Each row is a point. Two turns around zero, p and q, are shown by what they do to some points. Where does a point land after both, in the order given? Backwards means that the second turn is done in reverse. Each puzzle has new turns, and all numbers are rounded.

Turn p:
22  -5  -25 => 7  1  -33
49  -33  1 => 45  -25  -29
-22  -22  -6 => -20  -24  2
-32  -22  9 => -21  -28  20
-34  35  -15 => -40  31  10
16  46  37 => 29  44  32
Turn q:
-20  11  -9 => -21  4  -13
-26  -11  26 => -24  -24  19
67  -11  -57 => 75  24  -41
-18  -7  17 => -16  -16  12
-3  17  23 => -14  11  23
Where do these land?
q, then p: -21  -15  -6 => -14  -21  -8
q, then p: 10  -11  25 => 22  -11  16
p, then q: 37  20  -59 => -1  39  -61
p, then q: -25  6  40 => -9  -10  46

Turn p:
1  -43  -31  13  -12  19 => 18  -37  -22  27  -13  21
-6  -37  2  -30  -43  -11 => 17  -41  8  -19  -42  -11
-13  31  0  9  5  -17 => -25  22  -11  -9  7  -13
5  10  20  17  21  -13 => -15  13  15  13  21  -15
-13  24  14  -12  32  -1 => -12  16  9  -22  34  -1
31  -14  -28  -11  -15  0 => 39  -2  -17  10  -19  -4
-4  29  23  13  12  23 => -21  28  18  1  13  22
Turn q:
38  -38  -28  26  -3  9 => 45  -27  -9  27  -24  -18
-24  18  4  -20  -1  -8 => -26  14  -6  -19  10  2
22  0  -11  39  15  29 => 25  -6  -3  39  -19  25
-22  -29  4  -38  9  25 => 11  -21  -23  -41  21  17
-27  12  -2  0  -16  -5 => -31  -1  -2  -10  -9  1
6  -5  -19  -16  19  11 => 19  7  -26  -4  6  3
9  41  24  -17  -12  4 => -8  39  27  -18  -4  13
-18  4  24  16  -6  -55 => -42  -4  28  15  22  -31
15  -3  4  10  -5  -9 => 7  -1  13  10  -4  -11
Where do these land?
p, then q backwards: -5  27  -26  -10  -37  -7 => -3  18  -39  -19  -21  16
q, then p: -7  -44  16  13  -3  -7 => 12  -38  17  18  13  -12
q, then p: 39  9  14  -19  -4  3 => 13  35  25  -5  -3  -13
p, then q: 24  -76  -7  -6  11  -6 => 49  -43  22  33  10  -27
p, then q: -9  23  -7  29  8  3 => -25  6  -20  13  -7  17
p, then q backwards: -2  21  -1  -15  9  -17 => 1  5  -3  -28  -2  -14
q, then p: -18  18  17  3  7  1 => -17  0  4  -10  13  21
q, then p: -21  22  -6  5  9  30 => -2  4  -15  -5  -7  41

Turn p:
-10  0  -35  8  9  35  -6  17  8 => -36  13  -2  -29  8  5  -22  12  -7
18  -76  -1  3  -6  25  -8  -12  22 => -7  -49  -37  -24  26  48  2  -9  -4
25  25  33  -59  -1  -2  36  -4  5 => 59  11  13  -32  4  -28  35  -6  17
8  -32  -24  22  -30  -1  -20  7  -43 => -19  -23  -8  5  -43  32  -6  2  -38
12  -9  -35  -24  11  -15  11  -2  -5 => 7  7  -29  -12  -2  -12  12  27  -20
-52  28  24  -41  8  -11  4  -5  4 => 12  5  16  4  18  -66  -3  -30  -2
24  -1  -14  19  -3  -16  -24  30  -2 => -11  -14  -1  8  -29  11  -13  35  13
-32  17  63  34  10  -15  33  -8  2 => 3  3  52  48  33  -4  27  -28  16
5  27  26  23  19  -5  -12  -18  -14 => 21  19  23  34  3  11  -19  -4  7
3  21  -37  15  -17  4  -13  -5  22 => -28  28  -25  -3  -18  2  -12  2  19
Turn q:
30  -50  -17  -2  -8  7  22  -17  -16 => 30  -26  29  -10  1  -7  44  6  17
21  18  -13  -24  -8  -18  40  8  23 => 23  33  -10  -28  3  -17  -5  11  34
38  6  -25  -4  19  40  -4  16  -9 => 20  -29  -28  -38  3  7  13  -27  -4
-30  36  -4  6  -40  -17  -4  41  -3 => 8  20  -6  -5  -17  1  -55  34  -30
5  8  -24  1  19  -27  -35  -15  -2 => -3  11  -15  18  -13  -32  14  -24  -24
-19  41  -15  -28  -18  16  11  6  3 => -1  37  0  -38  -2  16  -22  -2  -14
-43  -46  -14  33  3  4  -25  8  -32 => -15  -35  12  27  -7  10  27  33  -51
9  -11  2  -28  18  -31  2  1  -15 => 15  13  2  12  33  -26  12  -3  -3
19  -46  27  15  8  55  12  -1  44 => -36  -57  7  -23  3  18  15  3  54
-27  19  43  8  -16  -19  -26  -21  -8 => -21  16  24  45  -3  10  -34  -12  -10
-3  24  40  23  23  -12  9  -25  16 => -19  17  -16  40  -1  20  -9  -16  33
Where do these land?
p, then q: -9  3  0  11  -1  28  -12  28  -34 => -10  -12  30  13  22  12  -26  -7  -18
q, then p: -7  23  19  18  -4  -24  -14  -12  43 => -37  6  -14  27  -16  -16  -16  -22  23
q, then p backwards: -7  16  -27  35  6  -9  44  -36  -1 => 49  24  -11  18  -28  -22  24  -17  -5
p, then q: 18  -37  19  -32  -3  39  12  -34  27 => -2  6  1  -37  23  -10  54  -39  16
q, then p: -31  -35  -13  -14  -31  -3  -8  11  -29 => 23  -32  50  4  -9  0  7  10  -17
q, then p: -41  -24  -19  -16  12  -21  -3  15  18 => -17  -3  31  13  -4  -41  12  23  -17
q, then p: 14  -14  30  -29  10  10  -42  -26  13 => 12  -6  -15  43  40  -8  -3  -30  -10
q, then p backwards: 30  -10  31  32  8  4  48  -19  -18 => 46  -3  47  24  -2  -20  0  -14  24
q, then p: -1  12  -1  14  18  -36  22  28  -31 => -10  19  7  -2  -18  26  -9  51  2
q, then p backwards: -2  35  -12  -42  -4  9  -15  12  22 => -22  16  -27  -24  -1  43  -8  -9  7
q, then p: 36  30  -29  24  -12  5  -32  33  -12 => 14  -12  -47  -6  -48  21  -5  4  -25
